Each row is a point. Each copy is the shape, with its points in the same order, stretched, turned, moved and blurred by noise. Say if it was mirrored as well.

Shape:
[[-21  32]
 [ 21 -15]
 [ 13 -34]
 [ 25  22]
 [ 11 -34]
 [-31  24]]
Copy 1:
[[-28 -33]
 [  2  29]
 [ 28  40]
 [-35   8]
 [ 24  37]
 [-17 -39]]
Copy 1 is: only turned
Copy 2 (6 x 2):
[[ 60  20]
 [-25 -17]
 [-37  -3]
 [ 15 -32]
 [-38  -1]
 [ 56  28]]
Copy 2 is: only turned
Copy 3, 6 rows:
[[-13  11]
 [ 25 -14]
 [ 17 -32]
 [ 21  12]
 [ 18 -34]
 [-19   3]]
Copy 3 is: only turned
Copy 4, 6 rows:
[[ 34  32]
 [ -9   6]
 [ -7 -18]
 [  0  44]
 [ -8 -17]
 [ 36  17]]
Copy 4 is: mirrored

Shape:
[[-37 -25  31]
 [-19  14  -4]
 [ 30  35   4]
 [  5  38  -5]
 [  6  32  12]
 [ -4 -50  -2]]
Copy 1:
[[-48 -40  14]
 [ -7 -19 -12]
 [ 29 -18  21]
 [ 25 -29   0]
 [ 22 -36   2]
 [-44   1  52]]
Copy 1 is: mirrored
Copy 2, 6 rows:
[[  9 -17  60]
 [ 25   2   1]
 [ -3  50 -34]
 [ 20  33 -26]
 [ 12  39  -8]
 [-30 -29  24]]
Copy 2 is: mirrored

Shape, 10 rows:
[[ 15  -3  -4 -23]
 [-25 -13  18 -23]
 [-16   8  18  24]
 [-35  39  12  46]
 [-10  -8   1 -33]
 [  8 -11   9 -10]
 [ 16  -4 -47  28]
 [-15  21   8  24]
 [  7  -3  11 -45]
 [  9 -14   5   6]]
Copy 1 (10 x 4):
[[ -4  -5  45  -7]
 [-15 -42   3 -15]
 [  1  -6 -18  28]
 [ 33  17 -52  33]
 [ -7 -27  25 -27]
 [-16 -15  29   7]
 [ -4  60  34   7]
 [ 16   9 -17  24]
 [ -2 -36  42 -19]
 [-19  -2  23  21]]
Copy 1 is: mirrored
Copy 2 (10 x 4):
[[ 27  18   7  13]
 [ -4  -2   6  28]
 [-25 -27 -22  -3]
 [-32 -50  -4 -29]
 [ 17  13  16  27]
 [  7   4 -10  10]
 [  6  26  -5 -35]
 [-13 -24  -7 -16]
 [ 29  11  17  29]
 [ -6   1 -23   3]]
Copy 2 is: mirrored

Shape (12 x 8):
[[  9  -4  27 -16 -10   2  21   4]
 [ -4 -21 -12  11   8  10 -11  12]
 [-14  20  17  12   6  -8  30 -20]
 [ 12  27  -6 -15  25  20  10   8]
 [ 16 -30   5 -35 -14  38  18 -22]
 [ 21 -26 -20  23 -11   9  -8 -11]
 [  7  29   2 -32  22  50  -5   1]
 [-22   1 -28  18 -13  10  40 -10]
 [  2  -9  10  11  20 -16 -15 -15]
 [  8   5  12  -2 -27 -36 -10 -14]
 [ -6  25   8  -1 -31  24  -8  34]
 [ 11  15  -6  21 -11  20 -20  14]]
Copy 1 (12 x 8):
[[-18   8   5 -14  28  15  17  17]
 [ -4  -8   0 -15 -11   5 -15   2]
 [-35  13   3  40  30 -11  47  -1]
 [-15  18  31  -1 -16  32  20  -4]
 [-20 -19  14 -60  -1  21  39  33]
 [  7 -36  21 -21  -8  -1   4  -7]
 [-31  27  29 -39 -24  25  17   9]
 [-31 -18  24  35   8 -15  37  31]
 [  3  -1 -21   2   2  -2  14 -23]
 [ 18   8  -8  -2  31 -26  13  10]
 [-22  33  27 -24  19 -14 -33  39]
 [ -8   8  29 -18   2 -10 -24  -1]]
Copy 1 is: only turned
Copy 2 (12 x 8):
[[  1  16   6  18  21  19  15   8]
 [ -9  -6 -11 -15  -1 -12   2  -4]
 [ 25 -11  -8  28 -13  15  13   9]
 [  7  17 -26 -12 -14  -1  21  13]
 [-34  -9 -16  50  25  27  21  34]
 [-13 -17 -26  25  11 -16 -17  10]
 [-17  24 -27 -11 -21  20  21  15]
 [ -1 -16 -10  52  -4  -8  28   5]
 [ 18 -26 -18 -17 -12  -3 -20  14]
 [ 18  -7   5  13  -2  -9 -28  27]
 [-19  53  20  -3  -1  -4  10 -18]
 [ -8  24  -9  -5  -7 -15 -14 -12]]
Copy 2 is: only turned

Shape, 12 rows:
[[-13   2   5 -17   0  -4  15  11 -18]
 [ -5   1   3 -13  11 -10 -22  22   6]
 [ 16  -5  -3   1  -1 -22  -6  -3  21]
 [ -2   7  15   2  -4   1   7  18  23]
 [ 41 -26 -16  17  19  34  33  -7 -12]
 [  9  28   3   2  -8  -3  -5  25 -13]
 [ 12 -19 -23  31  20  18  12 -10   6]
 [-15   9 -26 -27 -10  12  21 -17 -19]
 [ 10   8   9 -15   0   3 -19  12  22]
 [ -1  -6  16   1 -11   1 -17  -7   1]
 [ -6  11 -18 -12  27  26  38 -45 -28]
 [  3   5  12 -11   2 -21  -5   4   5]]
Copy 1 (12 x 9):
[[-14  -4  10   9   0 -17 -16 -13 -14]
 [-16  -2   7  11  -1   2  19   7   7]
 [ 12   8  13   0 -12  -2  19   6   6]
 [  3 -15  10   1 -18   6   9  -4  13]
 [-10  18   4 -39   0   4 -32  -3 -34]
 [ -3 -10  23  11   5   8   6 -15  -9]
 [ -4   7 -14 -35   9   3  -2   9 -23]
 [-16  14 -10  -3  15 -22 -10 -34 -23]
 [ -2   6   8  11  -9  18  21  -3  19]
 [  9   7  -4  17  -5   9   4   0  -3]
 [ -8  28 -15 -17  44 -19 -47 -31 -21]
 [  5   2  17  16  -6  -4   4   0   8]]
Copy 1 is: only turned
Copy 2 (12 x 9):
[[ 21  -9 -13  13 -25  -4   0   9  -3]
 [-13   2 -15   1   0 -25   7  20   1]
 [ -8   2   8   7  16   8  -8   3  24]
 [ 13  -1   6 -17  10   4 -12  29  -2]
 [ 52 -45  -6  -9  13  -8 -37 -40  52]
 [ 13  18   8 -14 -20 -34  -3  15  15]
 [ 31 -43  10   6  24  -9 -25 -30  28]
 [ 35  -4 -13  18 -14   8  38 -31   8]
 [ -7  11  -8 -25  16 -13   7  15   8]
 [-23   3   5 -16  -4   0  -7  -6   2]
 [ 60 -17 -24  27   1   9  -7 -60   0]
 [ -7  11  -4   3  -1   0 -12  14   6]]
Copy 2 is: mirrored

Shape:
[[  7 -13  14 -21  -6   7  -2 -17 -18 -27  18]
 [-33  -7  -7  15  30 -22 -24  28  12  -4 -23]
 [ 15 -23   8  17  -6   5  12  25 -24 -21   0]
 [ 11   5  22  -6 -26   4 -13  -5 -29   7   7]
 [-22  37 -20 -17 -13 -23   1  -2  10  12 -17]
 [ 21 -15  17 -14 -20   7  17 -33 -13  15   9]
 [  7 -15  29 -15   8  -8   8  16  -7  -1   5]
 [ 31   7  -5 -25 -25  -5 -20  -4  -4  12 -17]
 [ 17  22 -24 -20   1 -15  -5 -10  -3  15   6]
 [-30  -7 -13  -5   1 -28  -8  28  27 -15 -21]
 [  3   4   1 -18 -19   6  -3   2   7  13  29]
 [ 27   6  30   3 -11   1   4 -14   5 -13  17]
 [  0 -13  20   1  14  31   5  22  -4 -19 -12]
 [-23  31 -18 -23   8 -41 -10  29   8   4 -26]]
Copy 1 (14 x 11):
[[ 18   9 -24 -10   4  -1  -7 -29   6  -1   9]
 [ 16 -24  54   7  -9  34 -14  29  12 -13  37]
 [ 14  11   9  31 -12   6 -22  -2 -22  17  13]
 [ -9  14 -16   8   9 -12  -1 -20  15  -1 -16]
 [-11 -25 -12   5  17   5  22  -5  17 -54   9]
 [ -2  14 -30 -11   3 -25  -8 -30 -18 -12  -9]
 [ -4  19  -2  -7 -13  24 -19 -17 -18  -2   9]
 [-14 -25 -31 -17  24   1   3   6  -4  -2  -8]
 [ -7 -16 -17 -15  37   1  24 -17  -9 -27   4]
 [ 15 -32   9  11 -16  29  -7  31   9 -23  43]
 [ -3   1 -27 -10  -9 -11  32 -18   4  -7  -5]
 [-28   4 -13 -10 -14  -8  -5 -36  -9  -3  24]
 [ 12  -8  12  17 -28  14 -27 -26 -20  15  -2]
 [ -8 -27   4   7  21  46   3  12   8 -46  17]]
Copy 1 is: mirrored
Copy 2 (14 x 11):
[[  2  23  34 -17  -3 -21  -7  16   4  21 -17]
 [ 29 -36 -15  33  25 -19  -7 -13 -46  -6  57]
 [ 18 -27  13 -19 -20  22 -20  -7 -15  15 -14]
 [ 16  -3  11   5 -23 -33  -5   1  28  -2 -44]
 [ 20  13 -28  24  -1 -16  22 -19  26 -52  15]
 [-20   0  19 -39 -19 -35   3  -9  23  -4 -56]
 [ 32  -1   1 -32 -10 -33  -7  -7 -31   0 -12]
 [  1  11 -23   0  -5 -33 -30 -32  45 -11 -26]
 [  4  -4 -39  -3  -9 -25  14 -14  38  -8   0]
 [ 20   5 -19  15  13 -11 -24 -21 -30 -33  59]
 [ -7  27 -37  -9 -22 -26   4   3   2  -2 -21]
 [ 19   4  -4 -19  -5 -15  -8  39  10  -4 -39]
 [ 29   6  14   3  15  12  -3 -11 -48  14 -28]
 [ 50   0 -36  22   3 -25   4 -31  -1 -45  50]]
Copy 2 is: only turned
Copy 3:
[[ 33 -17   8 -26  20   2  -6  10 -18  24  -9]
 [-57 -37  -7   8  13  -4 -39  22  -4   0  -8]
 [-14  -4  -2 -34  28  -9   0  12 -19 -26   1]
 [ 21  -2  35 -21   9 -13  13  20  -4   6   9]
 [  9   7   6  40  -1 -34 -17  -5 -12  18  15]
 [ 37   1  18 -13  32  -2  29  -2   6   4   9]
 [ -4  -6  10 -17  39 -11 -10   5  15   7  -6]
 [ 39   0  32   4  -1 -29   8   7  11 -13 -18]
 [ 36  23   9  17   9 -16 -12  23   2 -13  -1]
 [-21 -23   4  24  18 -18 -44 -12  -9   7 -12]
 [ 35  16  25 -10   6  -3 -18  -8   6  11  10]
 [ 10  17  19 -16  23  15   9   1 -11  18 -15]
 [-32 -16  -9 -48   2  -6   1  -8   8   7 -11]
 [-14  -7   3  39   9 -48 -47  12  -3   7  -4]]
Copy 3 is: only turned
Copy 4:
[[ 10  24 -21  -9 -18  10  31  -2  -6   2  20]
 [ -6 -15  32   1 -22  -5  20  15  -9 -17 -41]
 [ 24 -17   4  -4  -8  17  60   7   2  18 -10]
 [ 16  24  13 -17  13  11  37 -11 -14  16   2]
 [  4  21  20  -1  20   2 -17  19  19  -7  -7]
 [ 22  18 -14 -34   8  -9  12   7   1  19  20]
 [-14   2  15 -11 -12   1  33  14 -18   7  20]
 [ 44   9  26 -19   3  11  -4   5   5  11  10]
 [ 30   2   3   7  12 -17  -9   7  13  -8   8]
 [ -4 -10  18  -6 -14  14   9  33   7 -23 -20]
 [  3  -7  -7  -4  20  -5   4  10 -11 -18  23]
 [  5  -5 -10 -20  -7  11  17 -16  17  15  23]
 [ -2  -5  -2   4 -25  33  21   7 -15  29  -5]
 [ -4  16  44   8   6  -3  -2  27   7 -22 -14]]
Copy 4 is: mirrored

Shape:
[[-16   2  -8  45  18 -25   0   7  11 -12 -12 -11]
 [  5  10  35  -8  13 -11   6  22  -2 -25  -7  14]
 [  5  29  -2   0  10  -5  -2  14   0   3  14   8]
 [ -6   8  41 -10   5   4   4  -8  -3   7  -3   9]
 [ -3  23   1 -12 -15 -16   5  -6  -6   3   7  -6]
 [  8  -2  -9  18   3  -1   2  12  10   5  -3   1]
 [  4  26   1   2  19 -17 -26   0  28 -24 -13  -5]
 [-14   4   4   6   0 -24 -12  12  -5   8 -10   2]
 [  9  -5 -10  -1  11   2   0  22  -8 -41 -13  13]
 [ -4  -4   7   1  10   0   4  13  12   4 -11  -7]
 [  5  -5  -7   3  13   3  -5   5  -9   2 -11 -13]
 [-22   4  11   7  17  -6   0  -9   1   8 -13   0]
 [  5   1  -8   2  18   3   0  -7   8 -20  45  -3]
 [-39  -1  -4  -9  13   4  -6  -7  -1  -8   2 -13]
 [  6  10  -5  -8 -23   1 -11   2  -4   9  -2 -13]
 [ -5  -1  -8  -3 -27  -5  -8  -7  -4  -6  -8  -3]
 [  8  -5  -6 -13  12 -10  -4  -2  22 -16  -9   0]]
Copy 1:
[[-11  22 -20 -32  11  11  -8  11   5  21 -25   7]
 [ -2  -4  -8   7  16  29   8  44   0  16  13  32]
 [ -4 -11  27   3  13  16  12   1   3 -18   3  14]
 [-18 -26  -4  25   8  -5  -7  15   5  13   4  13]
 [ -2 -14  15   2  34   2  12  -5 -13   1   1   7]
 [  7   8   8  -8  -6   9  -4 -11   7   5  -7  -5]
 [ -1  -4 -21  -4   4  13  41   5  36  12   7  27]
 [-13  12   5   8  30  -1  -2  15  12  10 -10   2]
 [ 33  15  -4 -14  -5  17  21  29   3   8  -1   7]
 [ -3  -3 -11   5   4   6  -4   4   8  10  -5 -10]
 [  5   9 -11  10   3  -6   4  -2   5  -9  -9 -15]
 [-25  -7 -14  11   9 -12  -3  11   6  17 -17  -7]
 [ -6 -21  10 -38 -11   9   6  -5  -8 -27  43  24]
 [ -9 -15 -22  -9  17 -17   2  17   4  -4  -2 -20]
 [ 22  -6  12   7  19  -4   7 -16   7  -5  -2  -8]
 [ 20   0   4  -7  14 -11   7  -5   6  18  -9  -2]
 [  0  -4 -11  -3 -11   8  28  -3  15  17  18   7]]
Copy 1 is: mirrored
Copy 2 (17 x 12):
[[-17   1  25 -22  33  20  13  -7  17  -4   1  -7]
 [  0  -5  35 -14 -36   9  13 -15 -17 -12  16  14]
 [ 10  20   5   8 -15  14  21   0   4 -20  13   9]
 [  6 -10   3  -4 -30  -3  -2   9   7  -2   2  20]
 [ -9  19 -12  -2 -13  12   7  12   0   4   5  18]
 [ 10   4   8  -4  13   8   2  -2  -5  -3   3 -11]
 [ -7   7  10 -22  14  -8  28   3  12 -29  47   2]
 [ -7  11  21   4  12   5 -13   7   5  -1   4  13]
 [  9  -9  21 -11 -17  -1  23 -37 -32 -23  14  -3]
 [  3 -15   9 -10   8   5   4  11  -5  -9   9  -5]
 [ 18  -8  -1  -4   9   8   0  -2  -7  -9  13  11]
 [ -5 -10   6 -11   7   1   4  11  19 -10  -4  17]
 [ 31  11 -11   5  -6  11  60   0   0   4   8  -2]
 [  0 -22  -5   6  16  -4  34  11   1  -9   0  18]
 [  6   4 -17  10   3   2  -5   8  -5   9  19   4]
 [ -3   0 -12   4   8  -4  -2   4  -8  11   9   3]
 [ 10  -1   4 -21   5 -10  17   5 -13 -15  21  -7]]
Copy 2 is: only turned
